Rows are points. Examples show where two turns around zero, p and q, send a point. Write where each new point lands after one turn and then the other. Backwards means that the second turn is done in reverse. Each puzzle has new turns, and all numbers are rounded.
In the rows, zero is written as 128.

Turn p:
[125 109 126] -> [125 109 126]
[208 167 133] -> [105 190  68]
[ 99 127 148] -> [158 118 145]
[124 142 104] -> [109 139 145]
[110 112 125] -> [131 107 140]
[102 112 132] -> [140 105 144]
Turn q:
[123 192 152] -> [ 95  92 176]
[134 121 104] -> [121 130 103]
[113 110 154] -> [159 134 144]
[124 116 150] -> [146 138 143]
[143 112 142] -> [134 153 134]
[132 118  66] -> [112 121  68]
Where do these land?
p, then q: [111 129  82] -> [166 113 156]
q, then p: [ 86 127 132] -> [116 109  93]
p, then q: [173 139 147] -> [ 96 102  99]
q, then p: [125  78 112] -> [ 86 159 123]
q, then p: [149 151 163] -> [174 134 130]
q, then p: [124 145 132] -> [139 114 127]

Turn p:
[101 172 100 138 123 144] -> [139 150 184 135 134 126]
[111 144 127 122  97 143] -> [141 135 149 156 109 126]
[125  92 141 110 172 170] -> [ 78 111 115 124 134  78]
[127 100 117 127 162  71] -> [130 158  82  91 157 135]
[142  75 164 168 128 101] -> [154  90  68 127 158 126]
[140 173 136 112 137 159] -> [113 115 172 112  98 124]
[131 163 116 113 125 148] -> [117 134 166 127 109 134]
[120 146 138 108 108 130] -> [137 136 137 136  96 128]
[155  86 113 154 100  87] -> [142 123  80 145 158 174]
Turn q:
[106 114 112 106 131 153] -> [105 146 134 111 149 107]
[150 136 158 104 132  55] -> [169 110 148 109 122 196]
[ 85 136 116 180 101 129] -> [109 117  83 112  83 102]
[146  98 154 106 142 151] -> [131 118 174 137 152 112]
[139 147 147 145 154 177] -> [146 149 141 166 120  86]
[135 136 123 134 148  75] -> [166 117 107 113 132 162]
[ 87 141 129 119  99 118] -> [104 142 124  94  99 136]
[152 114  85 110 108 178] -> [ 75 141 125 163 167 116]
[151 129 128 148 138 116] -> [148 112 117 146 130 135]
Where do these land?
q, then p: [167 141 141 110 116 139] -> [149  92 143 130 139 108]
p, then q: [153 115 122 112 149  96] -> [106 167 123 118 149 124]
q, then p: [110 118 122 172 111 152] -> [151 163 105 146 146 145]
q, then p backwards: [132 130 183 146 136 142] -> [106 162 156 128 107 155]
q, then p: [118  90 145 105 116 108] -> [110 126 100 130 104  94]
q, then p: [ 75 170  51 144 118 108] -> [ 97 203 188 146 129 156]
p, then q: [142 132 132 107 150 151] -> [115 127 137  92 117 129]

Turn p:
[142  88 134 130 104 188 139 152 161] -> [156 161  76 112 151  88 148 148 128]
[ 89 160 141 120 178 141 117 130  77] -> [ 99 106 154 132  97 151 101 189 115]
[ 72 107 137 137 153 113 151 119  80] -> [ 96 154 185 127  97 121 118 162 143]
[171  88 135 117 107 155  94 150 132] -> [123 139  71  89 143 131 164 125 127]
[131 128  91 146 111 108 135 133 143] -> [137 145 127 150 144 139 121 100 152]
[138 143 132 145  88 106 159 146 130] -> [135 161 130 158 127 127 131  92 102]
[165 117  93 172 106 127 171 134 139] -> [181 177 126 147 140 146 144 102 141]
[139 140 130 137 120 115  94 134 174] -> [126  94 100 152 145 121 145 103 138]
[ 93 146 157 114 154 139 108  76  87] -> [111  89 155 102  69 123 103 157 127]
[160 126 138 118 142 109 133 130 161] -> [142 106 136 126 160 127 155 111 117]
[109 166 120  72 146 107 107 105 125] -> [102  75 148 113 136 135  80 120 118]
Turn q:
[136 129 163 132 199 145 112  92 124] -> [114  89 152 182 136 122 118  87 162]
[ 88 126  96 144 126 108 126 134 167] -> [137 158 167  96 154 149 134 122 116]
[118 113 120 152  95 101 134 105 174] -> [115 147 138 101 177 126 165 135 113]
[108  83 150 137 102 185 142 119  83] -> [152  92  94 144 114 102 128 101  62]
[145 179 105  88 151 153  94  96 128] -> [124 151 110 164 150 134  65 123 170]
[103 139 133 122 115 107 129 147 167] -> [134 168 143 102 130 129 151 119 139]
[135 128 111 119 120 108 117 136  92] -> [137 130 123 143 112 145 121 165 120]
[150 127 137 155 114 153 123 156  95] -> [109 105  96 125  92 145 124 125 106]
[138 125  95  96 132 114 115 141 162] -> [114 166 154 114 132 113 105 150 139]
[147 150 120 117 169 151 153 111 115] -> [137  91 125 132 132 121  89 120 163]
[127 122 174 144  82 127 148 141  50] -> [159  94  68 146  84 138 172 143  98]
[139 114 133 129 130  85 142 156 180] -> [104 147 165  90 124 112 163 143 148]
Where do these land?
q, then p: [104 138 116  68 150 165  89 126 155] -> [124  61 118 160  88 148 134  98 131]
q, then p backwards: [108 129  85 150 105 102 170 112  90] -> [175 146 124 111 179 171 137 128 130]
p, then q: [108 130 121 162 124 151 126 130 150] -> [ 99 131 136  97 136 149 137 140 129]
q, then p: [ 85 123 168 189 135 158 137 123 128] -> [171 142 162  71  93 115 120 131 145]
q, then p: [101 146 114 132 154  66 164 107 104] -> [164 135 109 116 167 119 183 151  95]
p, then q backwards: [153 138 127 104 140 135 106 168 120] -> [141 132 109 168  96 128 120 110 120]
p, then q: [154 179 185 136 131 149 126 130 142] -> [131  82 112 126 108 134 130 177  83]
p, then q: [165 113 149 136 106  80  85 138 123] -> [181 102 122 116 175 104 118 115 112]
p, then q: [128 104 130 116 111 143 143 114 121] -> [135 150 120 136 128 124 126 148 154]
q, then p: [181 110  95 100 141  99 116 117 114] -> [ 79 138 107 173 147 125 156 146 129]
p, then q: [122  97 117 115 112 162 147 143 163] -> [121 135 159 125 127 148 115 157 173]

Turn p:
[137 158 144  84 158 128 156 120 130 128 109  97] -> [131 115 109 142 134 136 133 136 189 113 121  93]
[ 91  98 155 125  95 111 107  94 151 102 160 157] -> [146 160 140 127 140 153 111  90 102 194 130 130]
[112 130 120 136 157 102 119 160 138  93 100 102] -> [147 127 136 135  74 129 124 107 138  97 151 109]
[140 109 137 164 148 160 140 132 137 140 104 159] -> [101 112 139 107 123 147  91 137 126 109 118 165]
[113 160  97 128 157 109 157 154 117 136 137 131] -> [106 124 116 116 125 121 168 100 138  87 137 118]
[117 145 116 154 144 117 149 127 154 155 100 168] -> [101 110 130  63 123 139 123 114 134 115 131 133]
[159 147 110  98 139  91  98 121 135 144 109 114] -> [149 131 116 109 131 120 133 163 128 113 149  74]
[164 156 169  98 102 131 155 165 130 100 146 123] -> [121  90 161 176 134 156 164 140 140 142 110 101]
[108 156 138 147 118 148 107  94 134 141 153 114] -> [115 158 135 123 141 106 133 137 151 165 150 149]
[147  96 139 123  88 157 110 126  94 112 103 153] -> [129 128 141 145 121 119  97 153  91 144  72 134]
[ 95  93  99 101 153 144  87 102 134 152 167 120] -> [140 188  65 131 141 137 124 132 113 137 153 149]
[135 131 102 132  94 112 114  99 160 133 112 105] -> [177 128 133  92 126 110 136 147 132 150 137 127]
[121  98 139 154 116 107 130 168  91 132 145 100] -> [129  99 127 172 121  96 126 104  92 119 149 139]
[121 117 126 133 157 167 149 159 114 138 106 138] -> [ 96 113 108 136 106 138 116 129 135  94 107 155]
[160 125 129 144  94 138 141  99 101 116 169 139] -> [132 137 164 145 182 114 139 133 110 139 106 147]
Turn q:
[136 127 159 171 145 115 103 116 133 153 143 120] -> [150 118 178 126 114 120 101 130 107 131 148 136]
[ 91 154 110 116  97 132 131 144  96 117  97 165] -> [ 83 104  94 137 146 116 112 101 159 143 105 115]
[110 157 103 150  97 127 147 133 167 122 112 131] -> [ 97 117 103 115 117 127 112 147 143 115 156  87]
[ 97 131 155 105 136 171 125 160 131 156 162 136] -> [164 108  97  88 113 131 103 116 115 133  91 147]
[115 132 171  92 128 137 103 139 126 158 101 102] -> [159 130 149 111 102 147 125  93 151 139  89 110]
[131 115 107 124 156 110 147 153 100 110 109 110] -> [ 99 164 134 136 139 140 136 151 140 150 107 148]
[118  75 154 132 146 159 145 122 122 101 106 175] -> [160 126 103 126 180 142 127 113 151 169 157 158]
[120 124 104 153 164 126  83 153 152 117 110 136] -> [117 172 138 103 121  89 101 122 148 133 152 144]
[114 109 136 120  85 104  86 133 130 126 164 114] -> [150  97 153 121 130  86 140 141 147  93 103 125]
[161 159 133 133  96  96 134 127 135  99 162 101] -> [129 127 137 170 123 125 125 166 116  75 118 104]
[142 118 114 120 140 151 162 116 140 169 117 117] -> [128 129 115 111  98 158 158 130 106 155 142 125]
[173 144  99 144 148 111 131 149 126 130 151 162] -> [107 142 111 165 101 109 117 140 109 118 149 169]
[147 144 104 115 131  95 145 107 137 132 110  92] -> [ 96 150 149 137 110 153 159 138 124 110 131 107]
[111  79 149 108 147 139 137  76 111 101 161 163] -> [158 106 125 120 198 141 156 105 111 119 141 170]
[155 151 122 135 102 146 142  92 115 129 115  96] -> [124 129 133 154 127 136 150 129  95 136 129  75]
Where do these land?
p, then q: [132 106  53 134 126 112 110 133 136 109 137 142] -> [112 139  99 194 145 144 137 119 113 122  98 123]
q, then p: [ 81 122 139 109 131 136 108 105 122 109  70 146] -> [146 156  97 105 151 151 108 136 183 137 155 129]
p, then q: [147 144 130 129 117 124 101 115 128 110 142 122] -> [138 128 137 139 107 144 100 139 119 127 113 128]
p, then q: [ 74 144 147 106 139 119 109 155 139 131 137 134] -> [108  89 122  98 123 120 145 139  97 123 125  94]
q, then p: [141 112 128 187 127 113 129 137 168 177 135 110] -> [119  97 124 176 139 136 154 136  82 173 137 121]
q, then p: [132 119 147 108  87 114 118 145 119 159 137 130] -> [163  92 138 115 123 137 103 130 110 137 115 140]
p, then q: [141 107 149 112 135 211 108 148 117 117 129 135] -> [111 116  99 121 121  87  72 124 156 172 143 114]
q, then p backwards: [146 127 120 124 125 112 225  37 118 128 141  96] -> [191 132 132  93 130 109 124 197 162 139 202 179]
q, then p: [149 105 148 124 142 114 129 115 108 125 138 136] -> [101 119 150 123 146 141 108 127 125 117 123 139]
p, then q: [142 149 147 146 129 135 129 160 153 136 134 156] -> [155 101 109 100 148 137 122 130 133 144 107 134]
q, then p: [ 98 174 115 167 136 115 137 150 109 117 130 129] -> [114 159 105 134  80 109 114 120 111 145 151 117]
p, then q: [143 121 148 111 121 125 153 143 129 115 128 101] -> [148 135 138 128 129 123 134 154 127 150 160 126]
p, then q: [138 133  95 107 148 134 110 122 118 131 107 128] -> [108 156 111 140 125 121 124 140 144 113 109 110]
